Each row is a point. Each copy is the shape, with its points in the same order, stretched, turned, moved and blurred by noise. Say if it was mirrored as well.
(in the rows, 128 means zero)

Shape (8 x 3)
[[171 170 145]
 [ 86 161  99]
 [114 153 131]
 [ 34  87 124]
 [188  88 102]
 [ 92 216 115]
 [ 94 137 155]
 [120 154 131]]
Copy 1 (8 x 3)
[[173 170 138]
 [ 72 156 123]
 [109 149 143]
 [ 39  68 157]
 [174  91  77]
 [ 85 211 142]
 [104 129 171]
 [118 150 138]]
Copy 1 is: only turned
Copy 2 (8 x 3)
[[ 90 123  91]
 [ 95 114 180]
 [ 98 107 141]
 [159  88 234]
 [157 170 121]
 [ 57  95 148]
 [124  83 159]
 [105 108 139]]
Copy 2 is: mirrored
Copy 3 (8 x 3)
[[133 109 162]
 [176 132 104]
 [150 136 125]
 [146 179  64]
 [ 90  80 106]
 [201 138 138]
 [141 162 124]
 [147 131 128]]
Copy 3 is: only turned
Copy 4 (8 x 3)
[[187 140  65]
 [125  82 113]
 [142 115 105]
 [ 60 130 192]
 [101 204  52]
 [184  50  97]
 [142 129 140]
 [142 123 100]]
Copy 4 is: mirrored

Shape (8 x 4)
[[179 115 185 163]
 [118 171  87 161]
 [127 109  79  68]
 [ 83 179 113 155]
 [161  86 183 159]
 [136 144 124  80]
 [118 131 169 160]
 [130 135 194 131]]
Copy 1 (8 x 4)
[[207 147 127  97]
 [ 95 165 195 101]
 [ 60  97 127 115]
 [ 91 202 185 111]
 [202 130 117 128]
 [ 99 138 116  90]
 [161 176 134 123]
 [176 187 106 110]]
Copy 1 is: mirrored
Copy 2 (8 x 4)
[[102 176  83 211]
 [168 150  73  97]
 [144 144 188 110]
 [153 123  58  92]
 [121 168 102 224]
 [103 144 146 116]
 [120 135  75 167]
 [ 81 132  91 176]]
Copy 2 is: only turned

Shape (14 x 8)
[[110  77 127 178 162 187 146  80]
 [188  99 136 163 128 148  78  76]
 [129  62 117 138 107 175  99 192]
 [ 86  84 150 178 100  84 129 166]
 [155  87 133  83 105 181 107  75]
 [ 94  78  79 143 166 106  86  85]
 [ 69 182 134 129 208  93 117 114]
 [115 175 134  95 170 139 140 145]
 [133 109 176 108  95 152  86 128]
 [178 108 175  65 118  77 103 189]
 [116 182 104 120 172 124 123 147]
 [ 91 126 145  71 120 199  83 116]
 [147 147 108 143 133 123 145 136]
 [120 116 139 178 146  77 131 100]]
Copy 1 (14 x 8)
[[158 149 177 155 207  86  82 114]
 [118 125 109  98 197  96  33 125]
 [126 142 111 210 124 113 128 145]
 [148 183 131 143  97 102 132 122]
 [151  69 122 159 160 128  90  92]
 [ 84 158 172 128 151  72  49  66]
 [ 88 161 236  94 133 152  76 137]
 [108 113 199 131 129 178 122 162]
 [161  94 117 158 129 142  84 143]
 [103 125  86 143  84 212 145 118]
 [ 79 136 199 111 129 149 103 167]
 [145  68 181 198 125 142  83 143]
 [ 95 128 151 107 150 125 132 147]
 [125 177 152  86 150 108  80 107]]
Copy 1 is: mirrored
Copy 2 (14 x 8)
[[ 71 131 150 167  65 114 134  72]
 [ 94 196  98  91  29 111  86  16]
 [121 107 120 129 159 174  86  21]
 [124 110 120 135 167  82  64 110]
 [130 199 140  86  75 153 156  44]
 [171  84  96 142  62  75 135  71]
 [171  73 118 142  57 104  80 200]
 [154 128 119 140  90 167  90 167]
 [129 170 145  61 115 148  85  69]
 [212 204 115 104 142 149  30  82]
 [150 102  81 143  76 153  86 157]
 [143 121 165  59 100 186 134  97]
 [116 154  72 148  90 132  89 121]
 [122 140  98 146  76  58  75 119]]
Copy 2 is: mirrored

Shape (14 x 9)
[[116 135 170 120 156 169 175 167 150]
 [105 198 149 175 136 155 122 164 174]
 [183 107 131 141  93 129  73 122 164]
 [140  69 100  98  56 160 125 111 128]
 [ 64 131 212  97 127 162 160 187 102]
 [194 112  98 151  25  98 130 139 112]
 [106  84 157  81 171 132 162 160 102]
 [ 84  96 144  97 134 153 112 180 101]
 [111 184 184  80 139 166 166 155  90]
 [143 127  87 139  54 106 117  84 154]
 [113 137 151 104 149 206 149 187 110]
 [164 110  95 139  75 123  96  92  86]
 [114 151 100 134 141 142 129 179 155]
 [132 133 132 195 109 153 140 123 127]]
Copy 1 (14 x 9)
[[ 88 112 154 127 109 170 137  94  96]
 [112  96 142 126 129 156 117 125  10]
 [127 131  68 152 154 109  63 117 120]
 [ 87 118 101 116 131  46  65  69 164]
 [ 56  89 145 151  81 110 178  99  95]
 [ 76 140 124 105  75  71  49 162 109]
 [ 89 141 158 143 132 133 194 114 142]
 [ 63 127 128 156 149  80 181  91 108]
 [ 59  53 147 114 119 142 174 151 102]
 [138 113 129  98 128  68  53 142 105]
 [ 44  92 124 123 141 133 156  79  97]
 [100 132  83  88 141  59 102 146 129]
 [ 91 134 172 129 161 132 133 116  57]
 [ 98 131 106  87  88 124 102 105  67]]
Copy 1 is: only turned
Copy 2 (14 x 9)
[[123 102  52 151  49 137 126 159 160]
 [ 74 137  27 197 106  86 110 107 150]
 [ 77  99 144 132 212 114 176 109 166]
 [147 165 146  76 179 207 148 141 118]
 [119  93  64 123  15 194  97 197  90]
 [132 141 168 176 192 189 114  96 158]
 [161  77 121  83  27 159 141 165 119]
 [112  95 102  76  67 194 137 137  74]
 [159  44  33 145  41 160 107 161 107]
 [132 182 150 125 210 117 108 116 151]
 [131  88  26 132  56 188 155 131 103]
 [146 132 174 131 200 143 162  96  88]
 [108 128  60 136  91 131 116  81 150]
 [125 183 108 202 135 111 158 123 116]]
Copy 2 is: only turned
